Every row gives one point. Each table stands for the endless flat space through its points: a line for two points, a plane for three, and so on. The two share one point or none. Which?
(in the rows, 128 means zero)

First (2 x 4):
[[119  94 140 146]
 [121 101 142 144]]
Second (2 x 4):
[[137 106 168 144]
 [112 116 138 144]]
They share: no point

First:
[[101 100 106 128 116 136 107 115]
 [121 128 110 120 124 136 103 131]]
Second (3 x 8):
[[117 111 112 115 118 130  94 144]
 [115 135 102 119 116 136 108 136]
 [125 135 104 131 114 150 110 116]]
They share: no point

First:
[[123 157 104 120 111 112 130 122 112 106 104]
 [127 149 104 136 107 108 142 142  88  94  92]]
Second (3 x 11):
[[102 169 100 116 128  85 125 153 106  99 115]
 [131 155 103 125 107 117 138 121 113 107  94]
 [103 155 107 121 119  93 118 145  85  91 122]]
They share: [124 155 104 124 110 111 133 127 106 103 101]

First, 2 rows:
[[134 138 128 129 120 120 109 168 113 175 107 117 131 144]
 [134 143 163 149 120 140  94 143 133 140 102 102 111 129]]
Second, 3 rows:
[[112 144 147 126 114 152  92 160 149 138 108 113  98 130]
 [117 146 142 133 108 154  98 148 145 139 103 116  97 127]
 [141 129 160 147 124 109 110 159 116 155  93 108 130 149]]
They share: no point

First (4 x 20):
[[115 128 136 115 144 116 131  87 160 100  95 138 104 147 168 125 148  87
  139 120]
 [139 138 158 176 121 117 157 118 122 175 124 150 102 142 125 155 150 131
  113 119]
 [159 162 170 143 108  80 129  77 142 126 135 130 120 155 172 133 136 101
  125 114]
 [121 128 142 154 135 125 149 114 136 151 104 150  98 144 135 149 154 117
  121 123]]
Second, 2 rows:
[[153 123 175 153 118 132 148  82 141 132 100 133 112 159 162 133 164 108
  131 135]
 [117 153 133 147 136  90 142 118 135 150 136 151 100 129 132 145 128 114
  119  99]]
They share: [135 138 154 150 127 111 145 100 138 141 118 142 106 144 147 139 146 111
 125 117]

First, 3 rows:
[[ 88 118 106 101 124 145 146 127 146 135 142  83 115 136 100 114 117 110
  147 117 133 136  82  82]
 [117 137 120 110 106 116 143 116 127 160 102  88 151 148 130  79 118 154
  109 140 138 167 113  94]
 [ 97 142 125 115 121 136 133  96 172 135 152 113  96 113 130 129 113 109
  124 150 113 112 108 109]]
Second:
[[133 149 125 112 105 108 132 123 160 151 135  80 146 110 103  89  90 144
  122 163 111 151 120  87]
 [108 143 124 102 120 137 133 109 154 161 130  99 100 116 132 116 115 118
  100 136 132 131 113 108]
 [ 96 125 128 128 116 147 143  95 136 135 122 107 102 134 142 106 127 124
  118 132 118 127  99 108]]
They share: no point

First (3 x 24):
[[114 147 128 163 108 113 139 138 138  92 122 109 140 154 126 118 142 121
  103 122 110 130 150 144]
 [102 133 134 167 110 125 141 126 124  88 110 109 144 140 126 108 136 135
   93 128 114 140 142 130]
 [116 106 165 153 131 155 158 128 141  98 112 137 134 109 134  99 125 166
  112 127 120 121 130  99]]
Second (4 x 24):
[[132 130 115 152 150  99 120 179 146 111 161 112 128 117 143 105 141 138
  141 114 163 123 158 101]
 [112 148 173 170 112 149 186 109 144 111 107 152 156 137 121 139 121 120
  103 122  97  95 146 135]
 [119 140 155 164 123 133 166 130 146 110 124 140 146 132 130 127 129 128
  114 119 117 105 149 123]
 [118 128 179 160 100 161 192 109 166 101 103 154 138 145 117 127 129 132
   97 120  71 107 132 145]]
They share: no point

First:
[[101 148 137 131  93 143 120 135  91 157 143  96 142 162 122 144 111 102
  102  89 134 128  93 122]
 [ 95 178 141 117 115 143 114 119  77 141 127 104 134 166 140 130 111 124
   82  97 148 122 107 156]
 [120 169 173 124 119 150 141 121 102 137 142 131 123 157 138 114  81 148
   89 138 156 120 103 153]
 [108 142 149 130 134 156 132 124 126 140 133 122 138 130 162 108  99 130
  113  96 141 135 133 144]
 [106 180 153 119 106 143 124 124  76 144 135 112 128 172 128 133 101 130
   80 117 151 119  92 153]]
Second:
[[ 98 150 136 135 108 165 126 120  99 142 133 121 121 153 136 118  99 117
  111 114 144 143  98 144]
 [131 144 181 119 125 161 163 142 125 163 132 117 127 147 134 163  71 145
  106 128 135 108 107 142]
 [107 162 141 127 109 163 137 136 107 155 140 129 129 155 150 113 115 121
  106  86 137 138  95 168]
 [107 154 152 124 109 169 144 129 110 153 136 123 122 156 137 130  96 124
  110 107 141 130  94 155]]
They share: no point
